Each point is reached from the start by the listed moves, each made 0, 1 or 2 times, or once backwards (-1), plus a little noise. Is the number of moves made odd or even? Then give how often each move was made.
In the rows, 128 means zero.

Moves:
(1): [172 108 129]
(2): [150 174 123]
(3): [130 132 169]
Start: [121 139 129]
Points:
[185 162  85] => odd (1, 1, -1)
[193 172 204] => even (1, 1, 2)
[189  52 131] => odd (2, -1, 0)
[230 144 126] => odd (2, 1, 0)
[ 99 205 125] => even (-1, 1, 0)

Moves:
(1): [134 124 153 143 125 145 142 103 142 113 144 126]
(2): [129 144 131 129 119 133 151 134 121 138 136 123]
(3): [123 117 142 137 125 138 125 132 118 134 118 122]
(4): [123 125 102 159 121 146 113 112 126 130 145 117]
(5): [132 137 125 146 134 132 145 137 154 147 133 122]
(6): [119 124 126 111 141 168 133 124 143 127 128 133]
(7): [133 108 118 108 104 109 160 126 135 141 121 128]
(8): [143 118 109 134 107 132 119 161 141 112 134 143]
(9): [110 142 138 129  97 132 126 110 150 131 133 133]
(10): [159 132 129 121 122 124 121 123 115 148 124 131]
(11): [114 112 132 119 140 134 119 135 132 131 152 134]
Start: [123 142 157 139 121 109 122 123 118 129 126 139]
Points:
[119 154 170  38   9 105 194  64  84 242  93 137] => odd (-1, 2, 1, 0, -1, 1, 2, -1, 2, 2, 0)
[102 150 249 139 120 192 187  38  98 119 153 117] => even (2, 2, 1, 0, -1, 1, 0, -1, 0, 0, 0)
[181 112  78 184 147  59 106 117  89 247 146 101] => odd (-1, -1, 0, 2, 2, -1, 1, -1, -1, 2, 1)
[113  99 143 112 235 202  53 178 125 166 136 155] => odd (-1, -1, 1, 0, 1, 2, -1, 0, -1, 1, 2)
